Every row gives one point. The points of each table are mixes of a few directions, plus a little noise. Count the directions of each table, and those that both share. Where both have some left over, give the other angles between the two spaces (their principal angles), to ten degrees, smallest first.

First, 5 rows:
[[ 2.0  3.2 -3.9]
 [ 0.2  0.3 -0.4]
 [-0.9 -1.4  1.7]
 [ 1.4  2.3 -2.9]
 [-2.8 -4.5  5.5]]
Second:
[[ 1.4  2.0 -2.5]
 [-3.5  1.0  0.7]
 [-6.1 -1.1  3.9]
 [ 6.5 -1.7 -1.3]
 [ 2.1  0.6 -1.5]
 [-1.8  1.6 -0.6]
 [ 1.5 -2.4  1.5]]
Directions: first 1, second 2, shared 1

First, 10 rows:
[[-1.0 -1.2 -6.5 -2.1  6.6  1.5 -1.0 -2.8]
 [ 2.1 -2.5 -1.3 -5.2 -0.3  1.9  2.2  1.2]
 [-2.0  0.9 -3.0  2.3  4.3 -0.4 -2.0 -2.5]
 [-1.2  0.6 -1.6  1.4  2.3 -0.3 -1.2 -1.4]
 [ 1.3 -1.3 -0.2 -2.9 -0.7  1.0  1.3  0.9]
 [-1.5  1.2 -0.9  2.7  1.9 -0.8 -1.6 -1.5]
 [ 2.4 -1.4  2.7 -3.3 -4.3  0.7  2.5  2.7]
 [-2.5  3.7  3.5  7.5 -1.3 -2.9 -2.6 -0.8]
 [ 3.1 -1.0  6.2 -2.7 -7.9  0.1  3.2  4.4]
 [-0.8  1.1  1.1  2.3 -0.5 -0.9 -0.8 -0.2]]
Second, 9 rows:
[[ 0.7  0.9  3.9  1.3 -3.8 -0.9  0.4  1.5]
 [ 3.2 -2.2  2.6 -4.8 -4.6  1.2  3.2  3.3]
 [ 0.7 -0.6  0.3 -1.1 -0.9  0.3  0.6  0.6]
 [ 3.6 -2.3  3.8 -5.3 -6.0  1.2  3.7  4.1]
 [-2.1  2.6  1.7  5.4  0.0 -2.1 -2.1 -1.1]
 [-1.4  1.2 -0.6  2.7  1.5 -0.8 -1.5 -1.4]
 [-2.8  1.1 -4.9  2.7  6.5 -0.2 -2.9 -3.5]
 [ 0.1 -1.7 -4.3 -3.3  3.9  1.8  0.2 -1.2]
 [-1.8  1.0 -2.4  2.5  3.4 -0.5 -2.0 -2.2]]
Directions: first 2, second 2, shared 2

First (9 x 12):
[[ 1.5 -0.2 -3.1 -0.9  0.9  0.1 -3.3  2.1  2.6 -2.7  2.4  0.1]
 [-1.0  2.5  4.3  6.7  2.5 -1.9  3.3 -3.2 -2.0 -4.7 -5.2 -0.9]
 [ 1.7 -0.2  1.3 -0.2 -0.1 -6.1 -3.9 -0.4  2.4  1.7 -2.3 -0.1]
 [-0.6 -1.7  0.7 -7.0 -5.4 -0.4  1.4  1.8 -2.5  4.0  0.8 -0.7]
 [ 1.9  0.3  1.0  2.5  2.8 -3.1 -3.3 -1.5  3.3  1.5 -0.6  1.4]
 [-2.1  0.3  2.6 -3.1  1.3  0.5  3.4  0.4 -5.7 -3.4 -1.5  1.0]
 [ 2.6  0.0 -1.5 -1.3 -0.1  4.3  0.3  1.1  3.0  0.4  5.3  1.7]
 [ 0.0 -1.2 -1.6 -0.6  2.0  2.3 -1.5 -0.6  1.1  4.9  2.7  2.3]
 [-4.0  0.1 -3.7  3.9 -3.9  4.5  3.7  0.5 -2.4 -1.8 -1.2 -4.9]]
Second (10 x 12):
[[ 0.1 -4.1 -2.6  0.7 -2.8 -7.3  0.3  1.8 -7.7  0.9  2.8  1.4]
 [-4.1  4.5 -1.9 -0.7 -0.7 -0.3 -3.0 -1.0  2.0 -3.1  3.1 -1.2]
 [-0.2 -1.6 -0.9  0.1 -1.2 -2.4 -0.2  0.7 -2.3  0.1  0.5  0.7]
 [-2.6  6.8 -0.3 -0.4  1.6  3.0 -1.6 -2.1  4.1 -2.0  3.6 -2.7]
 [ 4.7 -1.5  3.1  1.0  2.7  3.3  3.8 -0.3  0.1  3.4 -1.8 -0.5]
 [ 4.7 -4.2  2.6  0.8  1.4  1.5  3.5  0.7 -1.3  3.5 -3.4  0.9]
 [-0.6 -2.6 -1.4  0.0 -2.0 -3.5 -0.6  1.2 -3.0 -0.2  0.0  1.3]
 [ 0.1  4.2  0.7  0.3  2.1  2.4  0.5 -1.6  1.8  0.2  3.0 -2.3]
 [-3.5 -4.6 -1.8 -1.7 -4.1 -2.3 -3.9  2.1  1.4 -3.3 -6.3  4.0]
 [ 1.4  3.0  2.6  0.0  3.0  5.8  1.1 -1.5  4.8  0.6 -1.4 -1.6]]
Directions: first 6, second 3, shared 0; angles 40, 60, 80

First (10 x 20):
[[ 0.5 -1.9  0.1  4.2 -1.3 -1.8 -1.8 -0.4 -6.9  2.2  1.6 -2.9 -2.0 -0.9
  -2.3 -3.7  2.6 -0.6  0.6 -3.6]
 [ 1.3 -0.5  0.5  4.2 -0.3  2.1 -3.5 -2.2 -3.6 -1.4 -3.7  0.5 -1.3 -1.4
  -1.2 -1.8  3.2 -1.3  1.7 -2.3]
 [ 1.0 -1.8  3.2  4.0 -1.2  2.4 -4.8 -1.6 -7.0 -0.2 -2.3 -0.1 -4.3 -1.3
  -1.6 -2.6  3.9 -0.1  1.7 -3.0]
 [ 1.7 -2.4 -0.4  2.9 -0.5 -2.0 -1.8 -0.3 -3.5  0.5  0.5 -2.4  0.8 -0.5
  -1.0 -1.5  1.5 -1.2 -0.6 -2.4]
 [ 3.9 -3.0  0.9 -0.9 -1.8 -3.6 -2.2  1.9  2.5 -1.0 -1.1 -1.5  3.9  2.3
   2.4  5.3 -2.2  2.3 -2.3  0.0]
 [-3.6  6.2 -1.2 -3.6 -2.9  0.6  4.3  0.7  5.0  3.3  0.9  2.0 -3.3  1.5
   1.1  1.4 -2.7  4.9  2.5  2.7]
 [-1.3  3.8 -3.0 -5.6 -0.1  1.4  4.5 -2.2 10.4  1.4  1.4  0.0  0.8 -0.7
   2.1 -0.4 -1.6 -0.9 -0.6  4.0]
 [-0.7  0.9 -2.4  0.8  2.5 -1.6  2.1  2.1  0.9 -2.4 -1.0  2.0  4.6  1.0
  -0.1  2.8 -2.3 -0.5 -0.2  0.7]
 [-3.7  3.2 -2.4 -6.2  3.7  1.1  6.5  1.1  7.6 -0.6  3.0  2.4  2.4  0.2
   1.1  1.0 -3.7 -1.5 -1.2  4.9]
 [ 0.8 -4.6  4.7  0.1  1.8  1.3 -3.5  1.0 -5.5 -1.7  0.6  0.0 -1.6 -0.4
  -0.5 -0.4  1.4 -1.2 -1.5 -1.0]]
Second (10 x 20):
[[ 2.7  0.1 -0.4  1.0  3.1 -0.2  2.2  0.8  0.2  1.1 -1.6 -0.1  1.2 -1.1
   0.2 -2.4 -3.3 -2.5  2.3 -3.7]
 [-4.8 -0.6 -4.8 -1.9 -5.4 -1.0  0.6 -2.2 -2.4 -3.6  3.1  1.8  2.2  0.3
  -1.2  3.0  9.6  0.2 -4.1  8.5]
 [ 3.5 -1.1  1.8  1.9  0.5 -3.1 -0.3  2.9 -3.1  2.6 -3.7 -1.3 -5.3  2.6
  -3.6 -1.4 -0.5  1.1  5.8 -1.2]
 [ 1.0  0.2 -2.1  1.2  1.7 -0.8  2.5  0.3 -0.9  0.2 -0.6  0.3  1.9 -1.0
  -0.5 -1.8 -0.5 -2.4  1.3 -1.6]
 [-5.4  2.5  1.4 -0.3 -0.2  4.5 -3.2 -3.2  4.1 -1.6  4.6  0.0  3.1 -2.3
   4.0  1.5 -2.9  1.8 -6.6 -1.4]
 [-4.4  2.5  2.8  3.8 -0.1  1.6 -5.0 -0.8 -0.2  1.1  2.6 -1.9 -2.4  0.3
  -0.3  0.0 -3.1  4.0 -1.9 -3.0]
 [ 4.7 -1.4  6.3 -2.8  1.1  1.2 -2.3  1.8  3.6  1.9 -3.2 -0.8 -4.2  1.6
   1.8  1.0 -4.8  2.1  2.4 -1.9]
 [ 2.9 -1.3  3.3 -3.2  0.1  1.0 -0.7  0.7  3.0  0.2 -1.7  0.2 -1.4  0.7
   1.8  1.3 -1.8  0.8  0.5  0.3]
 [ 4.1 -1.6 -2.1 -3.1  1.5 -0.3  4.4  0.5  1.3 -0.9 -2.0  1.5  3.2 -1.3
   1.3 -0.6  0.6 -4.1  1.2  0.7]
 [-4.4  0.9 -6.0  3.6 -2.3 -2.8  1.6 -1.0 -5.7 -1.2  2.3  0.4  1.6  0.0
  -3.9 -0.8  6.6 -1.0 -0.6  3.1]]
Directions: first 6, second 4, shared 1; angles 30, 80, 90

First (10 x 32):
[[ 0.1  1.6  3.1 -6.3  3.1 -4.0 -2.6  2.2 -2.1  0.1 12.1 -3.8  1.4  2.5
  -6.0 -1.1  6.6  3.4  1.9 -5.8  2.7 -5.8  4.6  2.7 -1.8 -2.5  3.6 -5.7
  -3.1 -6.4  2.7 -3.3]
 [-1.0  1.5  1.7 -1.0  1.5 -2.2 -3.3  0.5 -0.4 -1.0  1.8 -1.5 -1.0 -1.5
   1.4 -1.5  1.0 -1.1  1.2 -0.7  0.9 -0.8  1.5  2.1  0.1 -2.5  0.7  2.2
   1.0 -3.9 -0.7 -0.2]
 [ 3.5 -3.6 -6.3  0.9 -2.3 -1.5  5.3  0.1 -2.1  5.3 -4.9  3.3  2.3  1.6
  -2.5  4.0  1.6  3.6  0.9 -3.9 -6.8 -1.8 -3.9 -4.3  1.0  4.8 -3.7 -3.1
  -4.8  5.4  3.0 -3.9]
 [-1.0  2.9  1.0 -0.3  0.6 -4.6 -2.4  1.1 -2.2 -1.3 -1.4 -0.5 -2.9 -2.5
   5.4  1.0  1.6 -1.2  3.3 -1.9 -0.7 -0.8 -0.1  1.7  0.2 -3.1 -2.1  5.9
   2.3 -4.7 -0.6 -0.7]
 [-1.0 -1.5  0.4  0.2 -0.3 -1.1  4.2 -1.8 -0.5 -0.2 -2.8  2.6 -2.9  0.7
   2.6  4.2 -0.7  0.8  1.0  0.4 -2.7  0.7 -1.5 -1.1 -0.2  1.7 -3.0  3.2
   1.5  2.4 -0.5 -0.6]
 [ 3.5  2.8 -1.9  1.4 -3.5  3.6  4.6  2.5 -1.6 -2.4 -2.2 -0.1  1.6  1.9
  -0.1  3.6  0.0  2.5 -0.9 -0.7  3.2  0.9 -1.8 -2.1 -1.5  3.2 -0.7 -3.3
   0.4  3.4  1.6  0.8]
 [ 0.1  0.5 -1.9  1.2 -3.3  3.8  0.2  1.2  1.8  1.1  1.0 -0.1  3.1  2.8
  -2.6 -2.2 -0.9 -0.2 -1.8  1.7  2.1  1.7 -0.8 -2.0 -0.6 -0.6  1.2 -4.7
  -1.4  2.4  1.1  3.4]
 [ 1.1 -0.7 -0.4  3.0  0.7  3.8 -1.1 -1.1  1.8 -1.4 -4.4 -0.2  0.5 -2.8
   0.9 -1.9 -3.9 -2.2 -2.8  3.6  1.1  2.5 -0.4  0.4  1.3  1.8  1.4  1.2
   1.4  2.0 -2.1  1.0]
 [-4.1  1.1 -0.3  1.5 -2.5 -0.8 -3.6  0.2  2.1  1.6 -0.8  0.8 -0.7  0.3
   3.5 -3.5 -1.2 -3.8  1.2  2.6 -0.4  2.6 -1.1 -0.4  0.2 -5.7 -1.3  3.3
   1.3 -1.9 -0.9  4.6]
 [-1.1 -4.6  4.4 -0.3  6.0  3.0 -1.3 -4.9  3.2 -2.0  1.4 -0.6 -1.4 -2.7
  -2.5 -2.5 -4.1 -1.7 -4.1  4.6  0.7  0.9  3.3  3.0  1.3  2.7  4.1  1.0
   1.4  1.1 -3.5 -1.2]]
Second:
[[ 1.2 -7.6 -2.1  0.9  2.7 -2.5  0.5  0.2 -0.5  2.8 -1.9  1.0 -0.2 -1.4
  -0.6 -4.0 -1.3 -2.8  0.0 -1.8 -7.5 -0.3 -0.1  2.1  0.0 -0.4 -0.8  0.4
  -3.0 -1.1  1.5 -3.5]
 [ 0.0  0.2  0.8  0.5  1.7  3.9 -3.2 -3.0  3.1  0.3  0.5 -1.0  2.3 -1.7
  -3.7 -1.9 -2.0  0.2 -3.4  3.7  3.1  0.4  1.3 -0.4  2.5  2.4  3.8 -1.9
  -0.2  2.3 -2.5  0.8]
 [-0.4 -6.5  4.7 -0.9  3.9 -1.6  8.7 -1.2 -2.1 -5.0 -0.5  2.1 -6.9  0.9
   4.0  3.9 -2.4 -0.9  0.4 -0.3 -4.2  1.2  1.0  3.6 -3.8  2.0 -2.7  4.6
   3.4  0.2  0.0 -3.1]
 [ 3.2  8.8 -2.2 -1.2 -4.6  0.0  0.6  4.0 -3.3 -1.0  1.3 -1.8  3.0  2.0
  -0.8  5.1  5.2  5.2  2.0 -4.2  5.7 -2.6 -1.3 -3.0 -0.6  1.1 -0.6 -4.0
  -0.6 -0.1  2.3  0.3]
 [-2.3  0.9  1.4  0.5 -1.5  5.5 -2.4 -0.7  4.2 -0.2  4.0 -1.2  2.5  2.2
  -3.5 -4.1 -2.2 -1.4 -3.3  4.8  5.2  2.5  1.3 -0.7 -0.3 -1.6  3.8 -4.2
   0.2  1.6 -1.1  5.2]
 [ 2.2  2.6 -1.3 -1.6 -2.4 -0.2  4.3  1.7 -2.5  0.0  1.5  0.3  1.2  3.1
  -1.9  5.2  3.4  4.7  1.2 -3.4  1.4 -2.1 -1.0 -2.5 -1.3  2.6 -1.2 -3.8
  -1.3  2.0  2.4 -1.3]
 [ 2.6  1.8  1.0 -0.2  0.5 -2.7  2.9  3.4 -4.4 -4.5 -1.6 -1.0 -2.8 -1.2
   4.8  3.0  1.4  0.2  2.3 -3.7  0.1 -0.8  0.0  2.5 -2.3 -0.1 -2.2  3.1
   2.3 -3.4  1.3 -2.5]
 [-2.9 -3.0 -0.6  1.1  1.6 -0.6 -4.6 -3.2  3.2  3.8 -1.6  1.2  0.2 -2.2
  -0.3 -4.1 -2.2 -2.9 -0.8  3.0 -3.2  1.0 -0.1 -0.1  2.9 -1.7  0.5  2.5
  -0.8  0.2 -2.2  0.9]
 [-3.6  2.7 -1.5  1.0 -1.7 -1.9 -6.7 -1.2  2.3  3.9 -1.5  0.5  0.8 -1.7
   1.8 -3.0  0.2 -2.3  1.5  1.9 -0.5  0.7 -1.1 -1.5  2.9 -4.3 -0.6  3.2
   0.0 -1.6 -1.8  3.2]]
Directions: first 6, second 6, shared 5; angles 80

First:
[[ 1.2 -2.3 -0.2 -1.6  4.5  2.6 -0.3 -1.0  3.1  2.1 -1.1 -1.2  0.0  3.9
  -2.9  1.0 -0.2  3.3 -0.5 -0.1  0.0 -1.2  0.3 -0.1 -0.3  2.5 -2.3 -1.1
   1.3  1.5  2.9 -3.2]
 [-3.1  0.5 -0.1 -3.3 -4.7 -7.8  0.4  0.8 -1.8  1.0  2.5  1.1 -3.9 -6.5
   2.2 -1.1 -4.4 -1.8  4.1  4.6 -0.5 -2.6  2.4 -0.9  7.9 -0.8  1.6 -3.8
  -0.5 -0.6 -5.6  8.8]
 [ 1.2  0.5 -1.9  3.1  1.7 -0.9  1.0 -1.5  2.5 -3.3 -1.9 -1.6  1.7  2.9
  -0.4  3.1 -3.6  3.6 -0.1 -1.1  1.0 -1.7 -1.1  1.7 -2.8  0.9 -0.3 -2.3
  -1.8  1.8  1.5  0.8]
 [-0.6 -0.3  1.3 -1.6 -5.7 -1.7 -1.2  1.1 -2.1 -0.6  0.0  1.6  0.4 -6.5
   2.3 -2.4  1.6 -4.7  0.2 -1.5 -0.5  3.2  2.0 -2.0  1.8 -1.3  2.0  2.2
  -2.1 -2.1 -1.9  1.2]
 [ 3.5  1.7 -2.4  3.4  5.1  3.3  1.5 -1.1  1.9  0.1 -0.7  0.9  0.7  4.7
  -1.3  5.4  1.0  2.6 -1.3  0.4  1.2 -1.6 -1.2  2.1 -1.7  1.3 -2.2 -3.0
   0.4  1.5  3.2 -4.5]
 [-2.5 -0.3 -0.3  2.2 -3.8 -4.9 -1.5  0.5 -1.9  0.9  4.9  0.9 -1.7 -3.1
   1.5 -6.5  2.0 -3.0  0.2  2.5 -1.7 -2.5 -0.1 -3.8  4.8  0.2  2.3  3.9
   0.3  1.8 -2.7  5.3]
 [ 0.5 -1.4 -0.1  0.5  2.1  1.3  0.5 -1.7  3.7 -4.9 -5.5 -4.5  3.7  4.4
  -1.6  2.9 -5.7  5.5 -0.4 -4.6  1.0  0.9 -1.4  2.8 -7.6  0.5 -0.5 -1.2
  -2.3  0.6  3.0 -0.6]
 [-1.4 -0.9  2.0 -4.5  6.0  5.0  0.7  0.5  0.5  3.6 -1.0 -2.1 -1.7  5.9
  -3.0  0.9 -0.5  3.6  0.4  1.2  0.0 -0.1 -1.1  2.5 -2.3 -0.3 -3.0 -1.1
   4.5 -1.1  1.0 -3.3]
 [-2.2  3.4  1.2  2.0 -4.7 -0.5  0.1  2.1 -5.8 -0.7  3.0  2.1 -0.7 -3.6
   3.4 -3.0  3.9 -5.5 -0.4  1.0 -0.4  2.4 -1.4 -0.1 -0.1 -3.9  2.7  4.0
   0.7 -2.6 -3.7  1.8]
 [ 0.9 -0.3 -0.4  3.3 -4.3 -1.3 -2.0  0.5 -1.7  0.4  3.1  2.8  0.8 -4.5
   1.8 -4.6  5.8 -5.3 -2.0 -0.9 -1.2  1.0  0.9 -4.4  2.9  0.5  2.1  5.1
  -1.5  0.8 -0.3 -0.5]
 [ 2.2 -0.7  0.8 -3.3  3.9  5.1  0.6 -0.1  1.6  1.6 -3.4 -0.1  0.5  2.4
  -1.9  4.4  0.2  1.9 -0.3 -1.5  1.0  2.1  0.8  2.1 -2.3  0.4 -2.6 -2.7
   0.8 -1.5  2.6 -5.7]]
Second (8 x 32):
[[-5.7  2.7  4.7 -2.9 -0.4  4.8  0.6  3.1 -6.8  0.7  1.1 -1.6 -1.3  2.4
   1.1 -4.3  2.7 -2.3 -0.2  0.5 -0.7  4.3 -3.8  3.2 -6.1 -6.2  1.3  5.7
   5.1 -5.0 -3.7 -0.3]
 [ 1.8 -0.9 -1.6  0.8  0.2 -1.6 -0.2 -1.2  2.1 -0.2 -0.3  0.6  0.4 -0.9
  -0.3  1.4 -0.8  0.8  0.2 -0.1  0.1 -1.4  1.3 -1.1  2.0  2.0 -0.5 -1.9
  -1.6  1.7  1.3  0.1]
 [-5.1  2.4  4.1 -2.4 -0.3  4.2  0.5  2.7 -5.9  0.6  1.1 -1.4 -1.1  2.2
   1.0 -3.8  2.4 -1.9 -0.2  0.3 -0.6  3.8 -3.4  2.7 -5.3 -5.6  1.1  4.9
   4.5 -4.5 -3.2 -0.5]
 [-1.6  0.8  1.4 -0.8 -0.1  1.4  0.1  1.0 -1.9  0.3  0.4 -0.4 -0.4  0.7
   0.3 -1.3  0.8 -0.6  0.0  0.0 -0.2  1.4 -1.2  0.9 -1.8 -1.8  0.3  1.8
   1.5 -1.5 -1.0 -0.2]
 [ 1.2 -0.5 -0.9  0.5  0.0 -0.9 -0.1 -0.6  1.4 -0.1 -0.3  0.4  0.2 -0.5
  -0.3  0.9 -0.6  0.4  0.0  0.0  0.1 -0.9  0.8 -0.7  1.2  1.3 -0.3 -1.2
  -1.0  1.0  0.8  0.1]
 [ 4.1 -1.9 -3.5  1.9  0.3 -3.4 -0.5 -2.3  4.9 -0.6 -0.9  1.2  1.1 -1.8
  -0.7  3.1 -2.0  1.7  0.0 -0.3  0.5 -3.1  2.8 -2.3  4.4  4.5 -0.8 -4.1
  -3.7  3.6  2.6  0.4]
 [-2.3  1.0  1.9 -1.2 -0.1  1.9  0.3  1.3 -2.7  0.3  0.5 -0.6 -0.5  1.0
   0.3 -1.7  1.0 -0.9  0.0  0.2 -0.3  1.8 -1.6  1.2 -2.4 -2.5  0.5  2.2
   2.0 -2.0 -1.4 -0.3]
 [ 7.5 -3.6 -6.2  3.7  0.4 -6.3 -0.9 -4.3  9.0 -0.9 -1.4  2.2  1.7 -3.2
  -1.4  5.8 -3.7  3.0  0.2 -0.6  0.9 -5.7  5.1 -4.1  8.1  8.4 -1.7 -7.6
  -6.7  6.9  4.7  0.5]]
Directions: first 6, second 1, shared 1
